Each row of a before or after table is a point. One or more steps were done to the points. Then noise was added and the rows were shuffled. The steps act on columns, c1 being the first. Name the steps. A step turns or swaps two columns, mirrors them in a line or flattens them onto one, adds a multiple of one to another, or multiplies or shifts one. Angles are multiples of 10 degrees, from the lower column toward the higher: turns from -170 to 170, lines from 10 to 170 but not 90. Use the fewest steps. Two steps may share a column if one is a turn and the other turns, adds or multiplies; they go together, in the order done. Otherwise the lowest column goes first.

Before (13 x 3):
1  63  29
10  28  -21
36  -25  -17
23  23  -19
-43  13  -14
-17  67  20
-24  -12  1
36  53  17
14  17  -20
17  29  -11
-13  0  0
-11  27  -34
9  -26  -33
After:
-42  5  -17
36  64  17
-11  4  -32
-23  -10  1
37  -36  -15
-17  83  18
-13  -1  0
14  -52  -33
1  84  26
12  1  -19
11  11  -19
18  21  -12
25  8  -19
Steps: add 0.7 times c3 to c2

Before (13 x 8):
-3  27  -40  -2  -41  34  33  1
5  -29  28  14  26  -4  -53  -10
25  -56  -2  -55  25  8  27  -34
34  15  -20  -25  -29  2  -22  8
0  -14  25  -56  -44  9  2  11
-21  -53  -24  -55  -32  -26  -16  -2
-26  -56  -5  18  -9  25  19  -57
26  22  -42  2  9  48  -24  -7
-8  22  35  10  21  44  -55  -26
53  22  -9  -60  -22  -24  -35  5
-12  -16  -16  10  13  34  29  -4
-5  -5  30  -29  30  -19  -33  -46
13  -29  -4  -35  17  -24  -50  -16
After (13 x 8):
-2  -41  1  50  -15  32  0  -44
-15  -11  -16  33  -6  -16  3  1
-21  -54  -26  54  -25  80  1  12
-1  -18  24  -47  -6  -32  0  -11
28  1  -22  42  5  36  1  -18
9  -27  25  19  -12  3  -3  10
14  22  -44  79  7  2  -1  -23
-31  5  32  -28  4  3  -2  -32
43  13  -12  39  3  63  -2  -30
-23  31  37  -19  6  -71  0  -13
-1  -18  -1  19  -6  45  1  -21
-2  10  -38  69  6  12  1  2
-55  -52  -3  6  -17  -28  2  -25
Steps: turn c1 and c8 by -40 degrees; flatten c2 and c5 onto the line at 20 degrees; add 1.5 times c3 to c4; turn c4 and c6 by -140 degrees; multiply c7 by 0

Before:
-20  -29  -2  -4  34  -11  -28  1  41  -38  27  -8
21  0  3  12  -30  -2  -18  9  7  -14  -10  15
-41  22  -40  -29  -48  54  46  -33  51  14  8  24
-33  5  14  -16  23  38  3  2  -5  12  -4  -31
43  -2  -49  -14  13  6  45  4  43  -16  46  -31
-17  -39  0  27  -32  -4  -9  32  -28  -28  3  -8
26  21  -60  50  7  15  25  -26  -17  12  50  11
-16  -42  6  40  -15  20  -20  23  36  32  23  12
-18  -35  21  18  12  15  2  -40  28  -5  3  31
0  -15  3  47  -25  49  -21  28  -6  -44  -5  29
-32  25  15  55  -7  -12  34  -22  1  17  3  7
After, 11 rows:
-4  2  -10  25  0  -2  -20  14  6  15  -10  35
-17  -14  9  30  21  51  -21  23  -6  -10  -5  37
-8  6  12  -35  -21  38  3  -1  -3  15  -7  -29
-12  -40  21  2  36  7  3  -45  27  -3  -1  -8
-10  -46  -17  16  9  25  -16  29  37  64  22  22
16  -2  -22  18  -24  3  49  5  38  -94  48  -21
-28  29  26  20  5  -7  30  -22  2  -30  3  12
-4  -29  8  -16  4  -12  -29  7  43  1  26  -37
-6  21  -20  -52  7  59  46  -36  53  -72  3  57
-2  20  -50  57  8  14  30  -25  -12  -42  50  -6
-12  -37  4  11  -20  -4  -14  40  -31  -15  5  29
Steps: turn c1 and c4 by 40 degrees; multiply c1 by 0.4; add -1.5 times c7 to c10; turn c3 and c10 by 20 degrees; turn c5 and c12 by -70 degrees

Before (14 x 20):
32  -7  6  -41  -43  -28  14  8  0  -50  6  -31  -4  -19  23  -7  35  -7  -8  -8
-4  -14  -55  41  47  -30  7  -19  30  -39  40  8  9  -18  5  -32  17  5  -10  -38
27  1  4  -13  -13  9  14  15  -31  -32  34  -9  45  54  -49  33  -43  -29  -27  -5
32  -23  16  -15  -9  -6  28  16  13  2  -29  -37  -37  22  12  -28  31  18  -7  5
19  -36  15  -22  -28  -26  27  14  30  -44  -35  -6  -29  -17  -22  -3  9  19  23  1
-13  45  -13  -15  -1  -15  21  -19  3  12  37  23  25  42  -53  24  -2  42  -51  -19
-18  -28  -43  12  8  10  -26  -56  12  9  41  -5  1  -16  -2  2  5  49  -12  -57
45  9  12  -46  -19  -18  41  9  5  -22  10  -46  -1  -5  -6  -19  -18  -10  49  9
47  5  2  -25  -13  -36  8  39  -44  -5  -8  -21  -20  -2  -29  19  8  -2  24  12
-17  -7  -40  56  3  -17  -13  -67  32  -29  53  -10  -19  9  -46  -39  49  28  -17  -43
30  53  -21  -15  -48  15  19  19  -21  -32  -27  -14  34  29  -15  26  -32  -32  5  13
-30  29  -3  -2  -18  -9  -48  -23  5  22  41  41  13  41  -45  -25  -31  25  -59  -12
-45  -6  -25  24  4  -29  -5  -40  36  -19  48  -5  -54  17  6  1  11  12  -17  -34
-6  41  -3  9  -21  -20  -11  -17  -45  -8  33  19  27  64  -33  3  -59  63  -45  -48
After (14 x 20):
-5  42  -4  7  -21  -37  -9  -18  -31  -94  14  20  38  64  -34  -9  -71  60  -57  -33
33  -5  6  -41  -42  -6  13  8  -4  21  2  -30  3  -19  22  -28  83  -7  -20  -3
29  52  -20  -15  -48  -27  19  18  2  -73  -11  -12  14  31  -14  26  -15  -30  -3  -13
-15  45  -14  -16  -1  -22  21  -19  17  3  15  23  24  41  -53  -11  -10  43  -61  -21
32  -22  17  -16  -9  29  28  15  -9  48  -12  -39  -25  22  13  -15  38  18  -17  20
-15  -8  -39  59  3  41  -14  -67  -1  57  20  -9  9  9  -46  -31  84  28  -28  -7
47  5  0  -23  -14  -54  6  39  -23  9  -4  -21  -19  -1  -29  -17  14  -2  15  15
27  0  5  -12  -13  -39  13  16  -3  -86  14  -8  29  56  -48  23  -29  -28  -35  -25
20  -35  15  -23  -29  11  26  14  22  -15  -14  -6  -16  -15  -22  -31  45  19  13  16
-30  28  -2  -3  -19  18  -49  -24  -11  -33  14  41  14  40  -45  -16  -54  25  -69  -12
44  9  12  -46  -21  10  39  9  -7  -43  5  -45  -4  -5  -7  -20  -7  -10  39  5
-45  -6  -25  25  3  12  -4  -42  28  3  18  -3  -16  15  6  -34  29  10  -27  14
-4  -14  -53  42  48  32  9  -19  2  1  15  7  22  -18  4  -43  53  5  -21  -22
-17  -26  -44  15  7  8  -27  -56  9  12  17  -4  28  -18  -2  7  1  50  -22  -22
Steps: turn c9 and c16 by -40 degrees; turn c6 and c16 by 70 degrees; multiply c17 by 2; turn c10 and c17 by -50 degrees; multiply c11 by 0.4; flatten c13 and c20 onto the line at 140 degrees; shift c19 by -10
